Each point is reached from the start by the listed moves, each made 0, 1 or 2 times, or once backwards (-1), plus a little noise. Say if it took an odd or an even number of moves. Then give how often each move was made.

Moves:
(1): [16,  6,  9]
(2): [  1,  27, -17]
(3): [-15,   5,  23]
Start: [-7,  8,  9]
Points:
[-22,  51,  45] => even (1, 1, 2)
[-8, 29, 73] => even (2, 0, 2)
[ 24,  36, -22] => odd (1, 1, -1)
[-38,  71,  21] => even (0, 2, 2)
[ 40, -11,  20] => even (2, -1, -1)

Moves:
(1): [ 12,   1,  -2,   1,  -5, -12, -27,  10,   2]
(2): [-20,  39,   3,   4, -14,  15,  -6,  -3,  -7]
(3): [-12, -15,   7, -23,  -8,  -8,  -1,   7, -18]
(4): [ 14,   3,  34,   7, -20,  26,  12,  28,  20]
(5): [ -8,  -7,  12, -12,  32,  -7,  -4,   5,  14]
(6): [  5,  -2,  -3, -19, -11,  37, -13, -11,  16]
Start: [-26,  13,  -5,  -8,  -3,   3,  -5, -12, -19]
Points:
[ 14, -22,  -7,   8,   9, -73, -39,  22, -26] => even (2, -1, 0, 0, 0, -1)
[-55,  32,  14, -40,   1,  -9, -46,   8, -30] => even (1, 1, 1, 0, 1, 0)
[ -3, -53,  54, -70,  32,  15, -38,  35,  36] => odd (1, -1, 1, 1, 2, 1)
[-94,  37,  -8, -17,  84, -46,  10, -30, -35] => even (-1, 1, 0, -1, 2, -1)
[ 40,  -1,  54,  46, -16,  -1,  13,  59,  29] => even (1, -1, -1, 2, 0, -1)
[-23,  26,  77, -53, -86,  78, -33,  52,  -5] => odd (1, 1, 2, 2, 0, 1)

Moves:
(1): [  4,  34, -14, -12,  -1,  13,   4,  -1,   4,  12,   2]
(2): [ -2,   3, -21,  -1,   0,   4,   7, -20,   0,  -1, -18]
(3): [-26,  29,  23,  17, -13,  20,  14,  -2, -18, -13,   0]
(4): [ 19,  -3,   8,  14,  -1,   1,  31,   1,  12,   0, -21]
(5): [ -6,   2,  -5, -13,  24,  -2,  18,  27,  -2, -41, -15]
(6): [ 12,   4, -18,   3, -16,  12,   9, -27,  17,   4,  19]
(7): [-30,   1,   7,   3,   8,  -4,  21,  -8, -38,   8,  12]
(8): [-24, -12,  -3,   1, -11,  -4,  -5,   7,  20,   5,  15]
Start: [-17,  -8,  16,  39,  22, -16,  -5,   4,   5, -41,  15]
Points:
[-41, 104,  25,  39, -14,  39,  -2, -51, -57,  19,  90] => odd (2, -1, 1, -1, -1, 1, 1, -1)
[-132,   -3,   50,   37,   32,  -35,   16,   46,  -44,   -9,   71] => odd (1, -1, 0, 0, 0, -1, 2, 2)
[-34,  83,  51,  51,  39,  23, 113,  40, -21, -64,  -8] => even (2, -1, 1, 2, 1, 0, 1, 0)

Moves:
(1): [ -5, -25, -40,  -5,  11,  -7,  -6,   4,  16, -11,   5,   5]
(2): [-27,   0,  -3, -14,  15,  12,  -1,   7,  18, -13, -13,  -5]
(3): [  6, -20,  25, -20,   0,  -8,  18, -12, -22,  -2, -20, -21]
(4): [-11,  -9,  -1,  18,   0,  20, -11,  -8,   1,  -8,  13,   0]
(5): [ 19,   9,  18,   6, -11,  27,  -2,  -3,   1,  38,  -9,  16]
(6): [-16, -37,   8,   2,  20,   2,   5,   9,  18,  -5,   8, -15]
(7): [ 18,  25,  25,  -4,  11,   4,  -4,  -5,   0,  -8,  10, -19]
(8): [ 5, -4,  6,  0,  1, -2, -5, 15, -4, -6, -6, -8]
(9): [  0, -15,   6,  10, -16,  -6,   1, -14,   8,   8, -18,   8]
(10): [-10,  10,   2,   7,  -8,  -6, -11, -13, -18,  -6,   6, -24]
(11): [ 17,   7,  -4, -31, -17, -18,   2,   5, -11, -14,   8,  -5]
Start: [  1,   9,  13,  24,  -9,  -2,   4,  -9,  -9,   5,   2, -14]
Points:
[ 20,   9,  -2,  77,  40,  42, -23,   9,  29,  39,  61,  -3] => even (1, -1, -1, 0, 1, 1, 1, 0, -1, 0, -1)
[  39,  -73,  -39,  -34,  -60, -100,   39,  -78,  -48,  -34,  -35,  -24] => odd (2, -1, 2, 0, -1, -1, 0, -1, 2, 0, 1)
[-19, -34, -40,  30, -59,  -2, -35,  11,  27,  11, -40,  12] => odd (1, 1, -1, 0, 1, 0, -1, 2, 2, 1, 1)
[ -61,  -85,  140,   48,  -52,   78,   -2,  -55,  -37,   43, -101,  -84] => odd (-1, 2, 2, 2, 2, 1, -1, 2, 2, 2, 0)
[-19,   5,   4, -45, -17,   6,  11,  32,  13,  13, -55,  -2] => odd (0, 2, 0, -1, 1, 0, -1, 1, 0, 0, 1)
[-35, -33,  93,  73, -35,  64,  19, -85, -68,  57, -29, -37] => even (-1, 0, 2, 2, 1, 0, -1, -1, 0, 1, -1)

Moves:
(1): [  5,  15,   8,  -9,   0,   6,   1,   0, -11, -10,  17,   1]
(2): [  4, -27,  -3,   5,  44,  24, -21,  -8,   3,   2,   4,   3]
(3): [-21,  24,  12, -12, -13,   5,   3, -14,  35,  15,  -8,   5]
(4): [  0,  19,   3,   1, -37,  25,  16, -18, -24,  -7,  -3,  11]
(5): [  2,  15,   1, -30,  -9,   3,   7,  13,  -4,   6, -18,  -6]
(6): [  1,  46,   3,   2, -25, -25, -12, -15,  -6,  -4, -18,  -6]
(7): [ -7, -22,  -8,  -6,  -4,   2,  -6,  -3,  18, -32,   4,  10]
(8): [14,  2, 11, -2, 13,  2, 10,  2,  1,  1, -5, -1]
(9): [-13,   8,  10,   3,  24,  -2,  -8,   3, -18,  -1,  -7,  17]
(10): [ 16, -29,  13,  -1,   5, -15, -22, -26,   1,  -8,  15,  -5]
(11): [ 26,   3,  -1,   6,  -1, -12,  -7,  17,   9,  16,  -5,  20]
(12): [  1,  21, -20,   3,  11, -15,  15, -14,  -2,  17,  -9,  13]
Start: [-13,  12,  37,   3, -18,   8,   7,  -9,   6,   0,  -1,  -5]
Points:
[ 37,   1,   5, -62, -36,  56,  72,  15, -26, -28,  -5,   1] => even (1, 0, -1, 1, 2, -1, 1, 1, -1, 0, 0, 1)
[-56,   2,  39, -55, -48,   3,  43, -47,  49, -14,  -4,  -4] => even (0, -1, 1, 0, 1, -1, 1, 0, 0, 1, -1, 1)
[  92,  129,   70,    8,   70,  -20,  -60,  -37, -115,   30,  -39,   65] => odd (2, 2, -1, 1, 1, 2, -1, 1, 2, 1, 2, 1)
[ 40, -71,  10,  -2,  72,  56,  30,  72,  13,   1, -32,  32] => even (-1, 1, -1, 0, 1, -1, 1, 2, 0, -1, 1, 0)
[-79, 170,  69, -21, -24,  15,  23, -79, -56, -18, -18,  33] => odd (2, 0, 1, 1, 0, 1, 0, 0, 2, 0, -1, 1)
